Rows are points. A path goes straight from each point to the next, and from the last back to the first. The post is the endless flat space through its rows: a point in 2 columns, a line in 3, a plane in 4, and so on, so that a path can go around it. Count how often the path circles the post. Going back the other way cancels.

Post (1 x 2)
[[ 0 -5]]
Path (12 x 2)
[[ 18  44]
 [ 20  19]
 [-43  29]
 [-27 -28]
 [ 16 -49]
 [ 60  -2]
 [ -7 -63]
 [-32 -11]
 [-30   6]
 [-20 -21]
 [ 39 -41]
 [ 34  23]]
Times around: 1

Post (5 x 6)
[[ 10 -39  56 -14  56  -1]
 [-62  35 -47   6  20  19]
 [ -6 -34  36 -20   6 -25]
 [-39  13  -1  12 -11  27]
 [  7   1   4  11   0  -6]]
Path (22 x 6)
[[ 20  -1  12  63 -29 -12]
 [ -5  31  26  -7  41  -8]
 [ 41  36 -13 -25   6  -7]
 [-68 -54   4 -71  53  23]
 [-54 -54  10  -7  18   3]
 [-53 -14   3  -5  45 -21]
 [-45  30  18 -34  10 -23]
 [-34  29 -52 -28  -4 -20]
 [-35 -29 -33 -42  67  22]
 [-11 -50  -2 -32  71  14]
 [-24  -6  45 -60  21  35]
 [ 19   0  57   0  17   5]
 [-33  10   1  25  20 -17]
 [-26  32 -56  45  36  35]
 [-63 -38 -28 -60  69  16]
 [-28 -12  -3 -26 -31  12]
 [-21 -20  -5  12   8  30]
 [ 26  -4   4  56 -31 -13]
 [  3   6  39  -8  66 -14]
 [ -8  -2  14 -24  42 -17]
 [ -6 -36  18 -36  28 -26]
 [ 22 -16  11  20  45   7]]
Times around: 2

Post (10 x 11)
[[  0   1  16 -39  -2 -27  11  -4  28 -26  68]
 [ -2  33 -36   2 -12  10  -1   1  37 -16   9]
 [-22   7  -4  -3  -2   2   2  53  40 -28  -8]
 [  6  38  -1   7 -13  13  31  17  16  19   9]
 [-50 -69 -70   5  46  60   1 -35  14   1  18]
 [ 52  32  16 -14 -11  29   0  -1   7 -19  28]
 [ -6 -68  41 -86 -17 -69  -4 -41  29 -23  -1]
 [ 12  18 -18 -29 -17  -6 -14  26  14  21  -9]
 [ 11  56   3 -16  14  -7  12   4  20  -4   5]
 [ -9  17  12   4 -17 -18 -18 -15   8  12  -6]]
Path (29 x 11)
[[  4  38  -4   6   3  58  14  14   5 -11  18]
 [ -5 -43  -2 -14 -29  52  16  20  57   7 -24]
 [ 58   9  -5 -92  -1 -13   3 -11  55  29 -10]
 [-95 -54  42 -21 -28 -50 -17 -30  -2  47  20]
 [-42  14 -34 -56  22 -48   7 -41  41 -24   7]
 [-17  18  22  -4 -19 -36  67  25   2 -17  15]
 [ 39  69  19  43  18  -5  43 -22  35 -55 -21]
 [ 39  45  73 -33  17 -22  53   4  11  26  34]
 [ -8 -59  14 -43 -36  13 -18 -23  40 -30   8]
 [-11   7 -35 -26 -30  26 -30  29  23 -27  73]
 [-40  18   5  13 -39  18  13  27  58   2  22]
 [ 29 -25 -35 -10  11  50  17   1  55 -20   4]
 [ 31  44   6 -25  -9 -16  40  30  34 -19  57]
 [-47   7  25   8  29 -50  51 -75 -22  -4  59]
 [-26  -2   3 -26  39  21 -27  24  19 -64  15]
 [-34 -42   1 -12 -19  38 -25 -30  32  -2  30]
 [-32 -14 -39 -21  23  12 -20 -76   0   8  12]
 [ -6  35  16 -42  53 -26  -6 -27  14 -49 -16]
 [-19 -40 -23 -30 -11 -59 -15   4  42 -37  14]
 [ 43  15 -50 -42   6 -10  13 -55  17  52  25]
 [ 25   7   5 -17  19  22  13  -9  23  18  14]
 [ 38  51  28   3 -36 -57  43  -9  18  49  30]
 [-37  -1 -52  -6   7 -12   4 -23  22 -36  38]
 [-20  -5 -10 -19  -5  37  15  47  24 -59 -19]
 [-61 -18 -45 -53 -13 -32  -3 -35  68 -27   8]
 [  3  18  -8 -35 -25  -9  -6  30  54   6  -3]
 [ 35   4 -22 -11 -21   7   9  36  51  11 -22]
 [-24 -45 -25  -6  13 -11 -43  -9  14 -49  17]
 [ 40   7   4 -27 -35   7 -31  29 -27 -14  38]]
Times around: 1

Post (13 x 14)
[[  0  -9   3   1   0 -12   0 -21  10  27  31 -13 -15  30]
 [-11   1  25   5 -11   4 -34 -23 -29   0  17  -9 -22   7]
 [-44 -34  -9  47 -28 -26 -21   7  11  20   7  49   8  30]
 [-62  20  53  13   6   0 -30  -3 -14  37  -6 -16  -8  -2]
 [ 47  42  23   1  46  14  36 -14  -3  -6   4   6  -9 -18]
 [ 14  46 -16  -9  14  36  23 -21 -28 -15  -8 -35  31 -20]
 [ -4 -14  -4  20  46  29  25   4   5   7 -15  -6  25 -36]
 [-19  21  15   0 -15  35  15 -29  11  -4  -8  15 -37  -7]
 [-26  -4 -22  -8 -42 -12  16  19  -5 -15  43  -4  -6 -27]
 [ 23   4 -20 -21 -66 -23 -22  14 -12  17  32  -2 -36  30]
 [-65  -7 -13   6 -11   0   1   6 -15 -25 -28 -41  13   1]
 [-16 -19  11 -20 -20  14  27 -12  18  15   4  47 -13  40]
 [ -7 -15 -27  -9  14  -8   0  12  15  26  22  34 -10   5]]
Path (28 x 14)
[[-90 -31  17  24 -11 -15  24 -37  48  31  30  14   0 -41]
 [-36 -42 -20  -1 -21  12  18  13 -16 -14  -6 -58  44 -28]
 [ 17  25  28  18  70   4 -33  32 -14  16 -43 -27 -13 -42]
 [-53 -21  10  24 -10   8   6  17  20   3  12  10 -35  18]
 [ 10 -37 -40  23  28  33   3   9  -4   3  10 -13  13   5]
 [-18  -7 -28  14 -65   9 -23   7 -56 -66  11 -48  27  -3]
 [-94  12 -11 -16   7  48  -2  20   6   7  -7 -42 -15 -23]
 [ 25 -50  -9  50 -18  -2  45  14 -17 -25 -16  15  58  17]
 [-40  19  28  23  22  -8  -6 -12 -26 -11 -15  21  12 -20]
 [-25  24   1 -58 -24 -15  38  45   5  51 -12  49 -29  -2]
 [ -2 -17 -21  -3 -15  13  -9  -1 -54 -24 -21 -52 -10  37]
 [ 62  -8   0 -27   4  21  50 -65  22  17 -14  10 -50  54]
 [ 49  95  16 -25  13  33  37 -22  23  46 -22  10 -40 -24]
 [ -9   8   1   6  -3 -18  21 -23  16  21  10  -3 -46  -8]
 [ 25  10 -50 -16   6   4  20  11 -55 -21  -2 -14  54  26]
 [-39  27  29  -4  53  39  -2 -41 -21  23  -9  30   8 -24]
 [  7  17 -35 -86  35 -23  29  31   5  52 -11   6   5   0]
 [-26  21 -27 -40 -11 -14 -24  35 -33  19   0  33 -14   6]
 [-13  56   2 -22  24  50  16   5  -8  26 -12   3   1  -6]
 [  5 -17  16  27  15  31  -3 -16   7  -3  -5  -8 -10  29]
 [ 32  18  27  17 -16  -7   8 -18  28 -16   4   5 -30   4]
 [-42  24 -14 -19 -13 -23 -23  20  15  58 -21  -5 -32 -19]
 [-23 -32  23  11  -5  25  25 -29  11  15 -14 -32  -9  11]
 [-39 -21  33   8 -43 -35  -2 -14   5  16   3   8  -4   4]
 [-71 -29  10  41 -79  14 -43 -58  14 -14  45   4  -9 -19]
 [ -8 -28   1   0 -29  29   2 -13  12 -10  20  17 -32  15]
 [ 25  -8  -5  27  -9   3  17  25 -20 -35  30 -21  42   7]
 [ 17   7   9  -1  45 -20  -7   6  10  11  -8 -17  -9   9]]
Times around: 0

Post (17 x 18)
[[ 12  37 -23   4  11 -11 -28  47  17 -24  55  -2  28 -19   6 -11   3 -39]
 [-54  18 -20 -13  20  38  20  -5  14 -23  48   6  20  -2  24   3  -4 -57]
 [ 20 -10  18 -18  -7   7  15 -39  -9   3  24  22 -21 -32 -41 -47 -26 -10]
 [ 16   4  15 -38 -47  48   1 -25  15  17   6  -1 -13   8 -29 -59 -40  49]
 [-45 -28  37  28   1  34  32  -2   6 -26 -51  22 -11  -3  36  19  10  -1]
 [ 20  55 -14   8  12  10   7  10  34  -3  -1   5  33  17   5   1  14 -60]
 [-43 -26  46  38   7  21   1 -13   0  21 -35 -39  10  25  34   3   2 -25]
 [  2  10 -18   8  17 -27   7  13  36 -39  38  15  34  29  57  17   2 -62]
 [-49 -29  72  12 -14   2  16 -28  25  -5 -20  15  54 -10  14   0   7 -12]
 [ 16 -21  41 -19 -34  21  32 -13  -1  27  18 -20 -20   2 -42 -15  10  38]
 [-33  -9  14   4 -14 -12  20 -41  -9  24 -35   8  21  21 -13  25 -11   6]
 [ 10  48   0 -16  26  -4   0  11  55  15  44  16  -7  -3   2   6  -6 -25]
 [ -7  29 -40  16  -5   5 -13 -16  51 -43  55   7   0  11  -2  16   4 -64]
 [ 20  -5  41 -62 -45  31 -16 -45  -9  -8  17   5 -27 -21 -23  -9 -16  -9]
 [ 14  -5  39 -35  10  46  -8 -26 -24  -7  28  23 -25  16 -40 -23 -37  23]
 [ 28 -30   9 -57   1  42 -19 -67  -3  17  18  10 -31 -21 -48 -45  15  38]
 [-31   4  42  14  18   9  32 -28   3 -41 -32 -28  18  15  26   6   8  12]]
Path (29 x 18)
[[-14   2  24  41  29  15  37  14  14  13  36 -11   0  -2 -20 -14  47 -72]
 [ 52  -7  16 -24 -12  11  -1 -32  -1  11  10   4 -35  32   3  26  65   4]
 [  0  13  33  -6 -35 -14 -21 -21  18 -43  34 -12  67  -2  26 -26 -29  -6]
 [-30 -67  34   0  -6  39 -22 -41  10 -57  61 -20 -47 -24  13  -2  11  21]
 [-19 -30  86  -7  63  31  -7 -51  11 -47  36 -20 -38 -27   2  49  -5 -70]
 [  1  -7  28 -12 -21 -48 -12  -4  34 -65  17  24  -5 -36 -11  22   8 -54]
 [ 22  16 -51 -12 -19   7 -18 -13  13  -8 -22  37 -17  -9 -12  10  48 -37]
 [-18   9 -28 -34   0  16  -3  22   8  24  41  23  -7  10  39  -4   3  31]
 [  2  41  54 -10  38 -36  21 -52  38 -36  20  28  -2 -32  14  35   4 -28]
 [ 18  75 -12 -31 -11 -11  13 -27 -17  41  49 -10   0  19  -2  32  14 -76]
 [ 35 -23 -29 -17 -26   5  -5  -6  -1  -4  12  36 -13 -12 -18  14  -8  72]
 [-18 -13   2  22  12  46  13  22  54  10  41 -18 -36 -17 -15  -2 -17  -9]
 [ 31  55 -60  10 -13  -5   9 -25  21 -15  -9   5  -7 -16 -60  11  15 -88]
 [-45 -46  43   0   7  11 -30  -7   8 -51  27   7  -6 -12  20 -35 -10  15]
 [  7  21  11  30  37  31  16 -31 -18   4 -29  21 -40  50 -29  42  17 -37]
 [ 25  33 -10  16 -14 -15 -37 -26  22 -83  13  16 -18 -27  36   3  -7  -1]
 [ 64  23  25  14 -36   8 -95  58 -18 -34  21 -19  -3  -5 -10  31 -22 -10]
 [ -8   9 -18 -24 -24  14 -32 -15  39   7  25 -44  66  33   9  -2 -44 -23]
 [ -7 -24  18 -70  -3  92   8 -15 -24  19  41 -11 -89 -11 -18   1  -5 -43]
 [ -3   8  34  11 -13  47  31   8  21 -54  27  -2 -49  86  19   3 -38  -2]
 [-14  -1  34 -10  42  40   2 -44  16  28  19  20  -1  43  -7 -14  16  -3]
 [-52  48  16  17 -24  28  25  -1  16   8  28  16  39 -18   0  37 -23 -30]
 [ 10   3  41  -6  -1   8  23 -47   7  60 -34  53 -24  12 -61  67 -49   0]
 [-23 -25 -32  -5  66  78  62  85  38   9  85 -17 -31 -26 -21 -58  19  41]
 [-29 -55  25  -5 -37 -76  26 -46 -11 -24   1  61  11 -12 -21  17 -22 -32]
 [ 13   4  29 -13 -36  30  27  17  -9 -11  24   8 -71 -43 -45 -26  11  37]
 [-15 -37  -6  37   0  17  -7  -2   1 -19  23 -49 -19  28   9 -22  17 -19]
 [-31 -22   4 -54  31  33  63 -14 -19  22  40  23 -41  14 -29  33  -9 -51]
 [-65 -35 -65 -31  -5  30  29 -57  -3   8  23 -16 -43  27   3  20   8  -7]]
Times around: 4
